Rows are points. Examples show where two turns around zero, p and q, send a point. Where does a point land after both, in the order given? Backwards means that the second turn is done in reverse. Each puzzle has new turns, and all numbers are rounded.

Turn p:
[17 60] => [24 58]
[-29 -37] => [-33 -33]
[ 14 -28] => [ 11 -29]
[-2  4] => [-2  4]
Turn q:
[-34  -6] => [-27  21]
[-37 -25] => [-43  11]
[22  1] => [ 15 -16]
[53 45] => [69 -9]
[ -4 -16] => [-15  -8]
Where do these land?
p, then q backwards: [32 30] => [ 4 44]
p, then q: [  8 -17] => [ -9 -16]
q, then p: [34 25] => [ 40 -13]
p, then q: [-50 -41] => [-62  17]
q, then p backwards: [-25   3] => [-17  19]

Turn p:
[-6 22] => [ 6 22]
[ 31 -33] => [ 10 -44]
[  6 -55] => [-23 -50]
[ 1 36] => [19 30]
[-32  30] => [-12  42]
Turn q:
[-12 -32] => [-34  -1]
[-1 57] => [52 23]
[ 13 -26] => [-19 -22]
Where do these land?
q, then p: [30  5] => [  1 -30]
q, then p: [-43  32] => [38 38]
p, then q: [ 13 -36] => [-37  -8]

Turn p:
[-22   5   5] => [-10  -6  20]
[ -6 -28 -43] => [-20 -36 -31]
[27 61 30] => [ 5 71 15]
[-20 -36 -21] => [ -7 -45  -8]
[-14 -27 -16] => [ -5 -33  -7]
[35 26 45] => [37 50 11]
Turn q:
[18 -1 -4] => [12 14  0]
[ 7 50 31] => [-20  14  54]
[-15 -33  34] => [ 22 -44   7]
[-10 -16 -61] => [-14  16 -60]
Where do these land?
p, then q: [-38  -5 -42] => [-10 -48 -29]
q, then p: [ 23 -12  70] => [73 13  0]
q, then p: [ 1 19 31] => [27  2 25]
p, then q: [ 24   8 -17] => [-20  18 -14]
q, then p: [-11 -11 -43] => [-41  -9 -18]

Turn p:
[-44 -21 -26 -18] => [  8   1 -57   7]
[ 51 -10  14   5] => [  1 -26  40 -25]
[-24 -53 -21  60] => [-18 -63 -27  49]
[ 45  24 -18  32] => [ 28 -14  51  19]
[-30  21  -8  -8] => [  4  30 -19  15]
[  1  13  35 -26] => [-20  28   8 -29]
[  0  26  24 -45] => [ -3  44   3 -36]
Turn q:
[  2  12 -43 -10] => [ -5  25 -38   5]
[-38 -33  14  46] => [-56 -24  31 -14]
[ 30 -37   4 -43] => [ 34 -45 -31   2]
[-40  31   8  19] => [-19  35  29 -25]
[ 47  28  17 -12] => [47 10  9 33]
Where do these land?
p, then q backwards: [  8  16 -49  -1] => [ 37  17  16 -28]
q, then p backwards: [ 26   9   4 -28] => [  0   5 -39  -7]
q, then p: [-62 -69  25  26] => [-43   0 -81 -38]
p, then q backwards: [38 14 26  9] => [-22   7  37  23]
q, then p backwards: [-10  29  -6  -5] => [ -5  24   4 -20]

Turn p:
[-13 -16 -17  20  21  31] => [  5 -10 -26  39   4  14]
[ 66  -1  29 -45 -29 -32] => [ 26  11  52 -48 -48 -32]
[-14  11 -46   8 -25  -7] => [  4  25 -38 -23  11  22]
[-24 -36  46   3  14  23] => [-28 -43  23  34 -13  14]
[ -3  29  19  21 -19   3] => [-18  30  22   3  16   8]
[ 29 -13  29 -24   7 -49] => [ -8 -14  24 -31 -28 -48]
[-21  21  -6  -6  17  24] => [ 12 -10  -1  14  35  12]
[-34 -17 -19   0  17  14] => [ -3 -28 -30  13  13  18]
[ 13  23 -34  21  -3  -7] => [ 11  37 -25  -2  11  -8]
Turn q:
[  9   8   6 -20   8  15] => [ 11  -9  -8 -18   1  16]
[ 12   8 -16  20 -10 -24] => [ -7   5   7   0 -16 -34]
[  5  45  59 -14  -4   6] => [ 10   0  21 -22 -48  50]
[  7  10  -8 -18   9  -2] => [  4 -11   2 -21   6  -1]
[ 17  21  42 -14  18 -22] => [ 28 -17  34 -12 -28  18]
[ -2 -37 -15  51   6  55] => [ 18  49 -51  37  23  -4]
[-15   8 -16  29   0  15] => [-10  37  -7   2   6  -7]
[ 15  -2  -7   0 -33 -19] => [-19 -18  -7   6 -23 -21]
[-47 -62 -45 -33   7 -24] => [-34 -36   9  29  78 -18]
Where do these land?
q, then p backwards: [-34  20  62 -15 -25  32] => [-26 -30   2  13 -61  42]
p, then q: [  3  16 -29   6   6 -14] => [  2  -4   8 -28   9 -21]
q, then p: [ 23 -12 -23  48  -1  -9] => [-17  36 -13 -28   6 -32]
p, then q backwards: [-26  -2  -7 -18  61 -11] => [ 21 -47 -34 -30   0 -13]
q, then p backwards: [ 18 -11 -26  12  -3   4] => [  8   3 -17   8  23 -18]
q, then p: [  4   9 -14   9 -12 -21] => [-22  -3   2 -22   2  -3]
p, then q: [ -2 -46 -13 -12 -26 -19] => [-42 -24 -33   3   7   4]
p, then q backwards: [ -8  -4 -26  -7 -21  22] => [ 2  3 23 -9  8 32]
p, then q: [ 22  29  76 -24  21  15] => [ 41  -9  43  47 -38  34]

Turn p:
[  6  21 -13  17  15  -4  20  26] => [-14  37 -20   2   1 -13  10   3]
[-18 -10  -5  -8  14  76   8  -2] => [ -3   2 -26  -4   2  76   2 -11]
[  4   0  -2 -19  -3  -8  22  -3] => [-11  -6   5   0 -14  -3  23   6]
[ -8   3   6  14 -24 -17  15 -11] => [  8   1   8  18 -28 -14  -6   8]
[ -8  -2 -13 -13 -17  25 -23 -13] => [ 17 -28 -18 -11  -3  18  -9  -9]
[ 68  -5   2   6  -6 -17   3 -18] => [ 35  13  31 -16   1 -28  35 -26]
[-18   8  -9  11  19 -15   0  -8] => [-21   2  -4  17   3 -12 -13 -13]
[-14 -13  -7  13   9 -21  -2  22] => [ -8   6  -5  22  21 -15  -6  17]
[-12  -2  40 -22  -7 -20 -43   6] => [ -3 -27  29 -28  15 -10 -35  25]
Turn q:
[  4   8  -8   6  33 -33 -12   2] => [  8  33  -5 -13  21 -27   3  -2]
[ 23  -7  14  -8  12 -20  -8 -16] => [ -1   7  23 -23   0 -21  14  -2]
[ 26  11 -16  23  -1 -17 -11 -11] => [ 20   5 -14 -22 -14 -26  -3 -11]
[ 16   6  26  29  14 -31  11 -19] => [ -6  32  15  -5 -27 -35   5 -14]
[-26 -35   2 -21 -34  23   9  14] => [-23 -45  -1  30   9  22  10  10]
[-33 -17  -8  -1 -20  24  10  -3] => [-17 -24 -12  26   3  26   0 -14]
[ 21   1  12  21  31   1 -13 -12] => [ 19  18  25  -9  -1 -19 -12 -20]
[ -6 -14  -9  -6 -19  27  31  25] => [  9 -22  -7  37  -8  24  10  16]
[-12   0  -6 -22  -7  16  19 -12] => [-7 -6 -1  3 -2 33 17 -2]
[-14  48  -8 -21 -11  10 -35  31] => [ -2   3 -24 -24  18  24 -44  38]
Where do these land?
q, then p: [ 14  21 -30   6   9  -7  11   3] => [  7   5 -17 -16  -7 -15  27 -13]
q, then p backwards: [ -6 -36  11  23 -12  40 -17   2] => [-24 -23  -1   2   0 -14 -23 -46]
q, then p: [  2  -3  17   4  -8   3 -42 -36] => [-13 -48  27  -6   3   8 -13   0]
p, then q: [ 23  12  -1  -3 -14  27 -11   3] => [ 17 -10   6 -22  -2  19  17  12]
p, then q backwards: [-11   1  10   6  28 -22  48   6] => [-25  -6  40  -3   6 -23  32   0]
q, then p: [-33  -7  20  -9 -14  31 -16 -21] => [  1 -21   6  11   7  42 -32  -7]
q, then p: [  0  18 -13  -1  14  -8 -11  27] => [ -7  11 -17 -19  21 -17   5  -6]
p, then q: [-12   3 -20  -8  -1 -47  29  -2] => [-27  10 -31  28 -11 -30  10  -3]
q, then p: [  7   9  18  10 -25  13 -14  15] => [ 22 -15  -1  -3  19  -3 -15  21]
p, then q: [ 15 -18 -12 -28  23 -30  23   4] => [-20  30   1  39  -6  -2  24  -4]

Turn p:
[-36  -9  49  -4  30  19 -39 -14   0] => [  2  53   9  35 -24 -35 -23  18  -4]
[-10 -27 -31   9   4 -43 -24  33   4] => [ -2 -51 -20  -7  -4 -35 -17   8 -28]
[ 30   7 -12  -9 -15 -61 -69  21 -38] => [ 60 -43 -30 -24 -27 -60   0 -19  13]
[ 18 -20  -3 -33  52 -14  41  15  67] => [-12 -20  30 -13  44  16 -17  84   0]
[ 42 -24  42  16   2  37  69   2   2] => [-19   4  73  -8 -11  64 -11   0  18]
[-11  -5 -15  -4 -34  56 -25  -8  -1] => [-23  13 -39  35 -12  17  -7 -23  30]
[ 29 -15 -11  49 -34  14  12 -48   1] => [ 18 -21  15  45   1  48  18 -41  -7]
[-41  13  14 -58  13 -15  57   7  21] => [-48  28  25 -34  54 -22  16  31   7]
[ 17  45 -35  34 -19 -28   2  22 -22] => [ 20 -27 -30 -41 -16  13  36 -25 -26]
[-35  32  11 -12 -31   3 -41  -5  10] => [ -9  24 -35  21 -15 -35  36  -1  14]
[ -4   2  -9  11  32  31  16 -26 -44] => [ 13  40   2  -7  12  27 -32 -31 -18]
Turn q:
[-15 -32   3  17 -45  -9 -13 -52   3] => [-13  32  11 -13 -51   0   1 -50   4]
[-33  11  -6  17   3 -59 -35 -22  16] => [-11  34  21 -64 -11   5  10   7 -29]
[-23 -59 -26  -1 -11  -6  27  -9  26] => [-13  33 -50 -14 -14 -32 -13 -26  19]
[ -4 -55  -6 -17   1  31 -20  -6  -6] => [ -9 -21 -34  -3 -29  10 -36 -23  17]
[-16 -36   7  16 -12   0  -9  -2  37] => [ 21  18 -17 -27 -29 -14  -9 -10  21]
[ 24  32  -4  -7  39  10  36  23 -69] => [-38 -27  10  63  35   4  -3  46 -18]
[ 22  44 -49 -19  23  14  26   0  14] => [ 5 10 -3 18 78  8 -9 -7 -7]
[ 58  13  76  41  -5 -49 -38  -1 -18] => [  7 -39  98 -16 -42 -33  12  27  -3]
[-40  -5 -14  15  -1  38  20  -2  20] => [ 19  40 -36  14  -4  21  -5   2  18]
[-28   0  -5 -48  18  30  33 -12  19] => [-14   4 -44   4  32  28  16  -9  40]
[ 51  51  55   4 -34 -42 -30  53 -40] => [ 24 -69  65  12 -14 -26  50  29 -51]
[  4  36 -31 -19  24  43   4  32  -3] => [ 23 -16 -24  28  50  30 -13  16 -12]
Where do these land?
q, then p: [  2   5  27  37   8  53  35  26 -24] => [ -6 -40  -5   5 -59  34  17   9 -28]
p, then q: [  8   7  37 -26   2 -40 -39  38  -4] => [  2 -21  -2 -34   4 -55  39 -18 -17]
q, then p: [ -6  17 -27  14 -47 -31  -8 -33  58] => [ 49  40  18 -22  43   6  35  -2  30]
q, then p: [-29 -27  54  -6   8  58   8  -5 -36] => [-58 -34 -22  44 -26  38  17  -2  -2]
q, then p: [-16  20  43 -21  51  18  57   9 -36] => [-67 -13  -4  -7 -27  23 -10  40 -53]
p, then q backwards: [-20  35 -55   3 -14 -23 -18 -11  -1] => [-19   1 -30 -44 -24  -5  15  40  15]
p, then q: [ -3 -15 -56 -33 -24  -9  -7   8  47] => [ -6  23 -53 -24   6 -22 -49  24   2]
q, then p backwards: [ 11 -25   5  12  -4 -35  10   4 -29] => [-35 -16  21   6  -5 -15  -9  27   6]
p, then q: [ 61 -20  28 -34  -2  30 -23  -9 -21] => [ 62 -12  28 -35   5  -8  -7 -31  30]
p, then q backwards: [ -9   2 -56  54  22 -22 -15 -26  47] => [-11  39 -32 -18 -14  20  -7  68 -44]

Turn p:
[-27 -49  -3  -6 -12  14 -20  25   4] => [ -4  -6  -6 -47  30  -5   8  36  -3]
[-34 -16 -12  -9  25 -63  35  -9 -22] => [-40  25  -8 -27   8 -23  23 -59  18]
[ 32  21  50   3  32  17  76  16 -45] => [ -1  55  13  33 -63  -3  60  -8 -38]
[ -1 -39 -41   7  25 -13 -17 -11  26] => [-23 -19 -48  -3  37 -20 -13  -1   3]
[ -8  49 -54 -36  16  -9 -70  -8  35] => [ 10 -23 -28  15  47  67 -58 -24  29]
[ 23  45 -45  20 -34  11   3  -8  34] => [ 45 -33 -25  26 -27   2 -32  -4  36]
[ -6 -16  -6  16 -12  21  -4  17 -46] => [ -7  19  -1 -36 -28  -3 -14  25 -17]
[ 27 -24  -5  30 -26  -8  -2  63  15] => [ 53  29 -17 -13  15 -42  -5  32   2]
[-3 29 67 30 14 32  3  6 -1] => [ -9  27  47  43 -20  10  17  43   2]
[-25   5  30 -52 -26  18 -11 -64  18] => [-17 -71  51  -1   9  36  16 -15  -6]
[ 22  -5  17   0  -3 -22   6 -28 -18] => [-10  -3  20  10  -8 -22  -5 -26 -24]
Turn q:
[ -8 -21  24 -28  30  -4 -47  38  -7] => [-19  -1   7  12  -5 -73   8  11 -21]
[-34 -10 -25  50 -27  21  26  -7   1] => [  0  20 -16   2  19  51 -49  11 -12]
[ -5   7  14 -59  -8 -10  -6  33  25] => [-32  24  -4 -26 -28 -37  31   4  16]
[ 16  29 -36  -7 -34 -32   6 -31 -42] => [ 41 -24 -34 -22 -31  27   3 -42  -4]
[ 28  61   7  22 -18 -41  -6 -10   1] => [ 73  10   7 -10 -26  12  21  -2  19]
[ 21 -56  12 -22  11  -5 -31  -2  37] => [-39   2  18  42   0 -41  -3 -23  31]
[ 38  55 -20  19 -21  31  34  -4 -29] => [ 41 -41  -4 -51   3  43  -7  21  19]
[-19 -12 -46  48  45   4  38 -18  15] => [  7  14 -17  16  81  39  -6  -9  -7]
[-16 -44  67 -52  23  -8 -10  -4   7] => [-61  -1  28  40 -29 -32  42   6 -20]
[  2 -48  38  -9  15  -2  -9  44   4] => [-36  -1  -6  38  -5 -44   3  36   3]
[-21  38 -35  37 -16  48   5 -38 -11] => [ 24  -4  22 -42  23  53 -44 -12 -21]
Where do these land?
q, then p backwards: [-17  12 -45 -54   6 -25  22 -34  -9] => [-13 -14 -30 -58  22 -25  40  -5 -20]
q, then p backwards: [ -5  11 -37  39 -42   9  26  16 -43] => [ 15   8 -63 -13 -11  36 -37  20  -6]
q, then p backwards: [ -9 -36  10  36  -9  36 -41  33 -15] => [ 32 -10   0  52 -10   4 -52 -21  -6]
q, then p: [-34  33   7  13 -28  13 -16  63 -15] => [ 54  36   2 -30  15  34 -28 -25 -10]
q, then p backwards: [ 38 -14   5 -20  61 -40  12 -30  15] => [ -3   0  28 -26  19 -28  46 -15  61]
p, then q backwards: [ 31  15  27   4  28  38 -34  -1  40] => [ -4 -31  33  59  24  -2  24  -1 -14]
p, then q: [  3 -19 -11  -7 -49   1  25  26 -14] => [-11 -23 -20  -8 -33  -6  28 -16  34]
p, then q: [-11   3  25  34   7  10 -49  16  64] => [ 15  26   9  25  51 -48   3  46  15]
q, then p: [ 33  -6  32 -15  22 -29 -15 -57   3] => [-18 -21  28  23 -29 -59  27  10  -4]
q, then p: [-28   2 -13 -29   2 -13  70 -31 -26] => [-23 -26 -36 -31 -56  28  29  14  -4]

Turn p:
[ 12   9  -4  38   7  19 -13  18  10  10  24] => [ 23   2 -14  17  -7 -16 -27   5   3  36   4]
[ 47  44   5  17   8 -33  18 -13  17 -20   8] => [-43 -15 -36  10 -14 -19   5  35  19  13  34]
[-11  12   2  41 -12  23  -8  34 -22  -9  -1] => [ 14 -14  -1  23  -2 -31  -2 -25 -16  35 -20]
[ 30 -41 -16 -17  18   4  11 -26 -10 -52  24] => [-37  52  -8  37 -12  34   4  -1  24 -14 -12]
[-23  -3  30   5 -11 -36 -14   6 -32  13 -11] => [ 18 -36 -11  -3   6  16  37   0 -30  -4 -13]
[  8  19 -11 -25  -1   0 -10 -31  27  -2  25] => [ -5  10  -8   7  18   0 -23  21  17 -31  28]
[ 56 -16  -3   8 -54  22 -17  -1 -17  -7 -50] => [-34  -6 -48 -34   9 -12 -15 -40  17   5 -55]
[ -5 -25   6  37 -44 -43  15  15  45  22 -13] => [  6 -28 -31 -38 -38  20 -12 -38 -26  12  40]
[-40  -2   8  25  15  -2 -12  39  18 -24  11] => [ 36  10   8  26 -33 -25  12 -14 -27   5  15]
[-18   8 -13  -5 -33  10  32  -2  20   0 -17] => [-19 -13  22 -18   3 -11 -13 -36   0  -8  22]
[  2   6  22 -26  12  52 -15   9   0  32 -34] => [ 32   3  23 -40  20 -26   1   2  34  -2 -34]
[-32  -7  -6  13  47 -15  -1 -26  -6  -5  17] => [ 11  -4  29  34 -26  24   1  34  -9 -12   2]
[-10  30 -26 -47  44 -34   0  -7 -14  18 -14] => [-18   7  32 -21  17  -1  17  64 -27 -22   4]
[-15 -35   7 -66   2  34  14 -15 -36  22  31] => [ 16  33  40   0  61  48  16  -9  23 -13 -14]
Turn q:
[  5  -3 -35 -22 -14  47  -1   8  -7 -16 -32] => [ 19  -3  -3  21 -13  44 -37 -13  29   8  11]
[-15 -18  -8  17  -6  -6 -16 -19  -6 -40  45] => [ -1  42  11  -4 -23 -23  33  -5  22  -1  26]
[-25  25  27  13   0 -27 -27 -37 -46 -13 -36] => [-13 -28  18 -21  19 -31  -1  28  56 -40  -1]
[-30 -17  14   9  -3  -2  32   9   5 -13 -37] => [ 29 -31  -6 -10  10  -1   8  21  18  36   1]
[-32  16   6 -24   6 -26 -16 -24  20   0   4] => [-21   8 -34  -8   7 -25  10  -1  25  -5 -26]
[-18  24  17 -10 -15  31 -18  22  29  16 -14] => [-17  11   1   5   6  19 -29  21   6  28 -40]
[ 15 -19 -31  -9  41 -28   8   9  23 -10  30] => [ -3   8 -32   9 -12 -31   9 -40 -31  12  26]
[ -1  20  27  34   9  13  26  37  18  25 -37] => [ 14 -37  27  -8  16  -2 -26  21 -29  37 -30]
[ 29   5 -36  20 -27   0  10  25 -34  16  24] => [  5  -6  24   0 -52  23  -2  -1 -34 -27  15]
[ 30  35  22  38 -35 -13  16   8   9 -25 -28] => [ 20  -7  33 -70   4   5 -26   9  -6   3  -5]
[ -1 -31  10 -27 -33  12   3  -6  11  24  32] => [ -9  27 -18  11   2  41  38  10 -14   0  -9]
[ 39 -39 -27 -41  29  -4  14  39 -30 -20  41] => [ 12  19 -36  36 -17   4  -6  -7 -45 -14  73]
[ 11 -26   5  37  15 -18 -35 -32  30  31  10] => [-47  -3  28  -4  22 -13  39 -39  -9   8  -9]
[ -5  29   9 -35  34  21   3 -38 -22  26  -3] => [ 10  -3 -14  41  32 -11 -13  -4  11 -45 -32]
Where do these land?
p, then q: [ -2 -17  20 -22 -71  20 -32 -16  -7   5  -3] => [ 13   4 -10  15  25 -16  -8 -66  39  -7  25]
q, then p: [-25  -4   6  26  13  26 -25   7 -14  36  19] => [ 20 -43   3   1 -29  -6  22 -23  -6  22   0]
q, then p: [-16  13 -40  23   8  14 -18 -23  -6   9  -3] => [  1 -32 -18  -5 -26   8  -6 -24  16 -26   9]
p, then q: [  0  17  18   4   4  11  -1 -14  23 -16  -9] => [ -6  12 -11 -29  -7  -2  14  -9  -2  17   6]
p, then q backwards: [-28   5  21 -54 -29 -76  11 -20  22  -6   7] => [ 54 -49   7 -21 -22 -48   2 -19 -52  11  11]
p, then q: [ -5 -16 -21  23  16  26  28  10  12 -12  -2] => [-23   6  15 -21  11   9  12  18   7 -11 -36]
p, then q: [ -7 -20   8   1  17 -75 -14   4  20 -18  12] => [ 42  21  14   6 -58  26  -5  18  -6 -16  17]
p, then q: [  7  18 -16  25  -1  25   5  23 -13 -18  19] => [-26 -28  21  -9  -4 -21  17  -4  -8 -10 -20]
q, then p: [-10   5   7 -76  18  34  -3 -23 -48  -9 -39] => [  9  50 -20  30 -63 -37 -50  11  -2  10  -3]
p, then q: [  6  -6  29  15   2 -39 -12  44  18  19 -33] => [ 18 -12 -39   0 -22  46   9  -2 -19 -36  13]
q, then p: [ -7  10 -31  17  15  22 -21  23  19  18   2] => [ 23 -48  -8  -6   0   9 -13 -12  -8 -10 -17]
p, then q: [ 48  -6  15   0 -13  -6  68 -22 -51  -8  12] => [ 21 -16   1  51   4  -5  30  -4   7  53 -60]
q, then p: [ 39   0 -16  17  20  18  14   8  24   1  18] => [ -6 -34 -11  17  24  15   2  24  17  -2 -26]
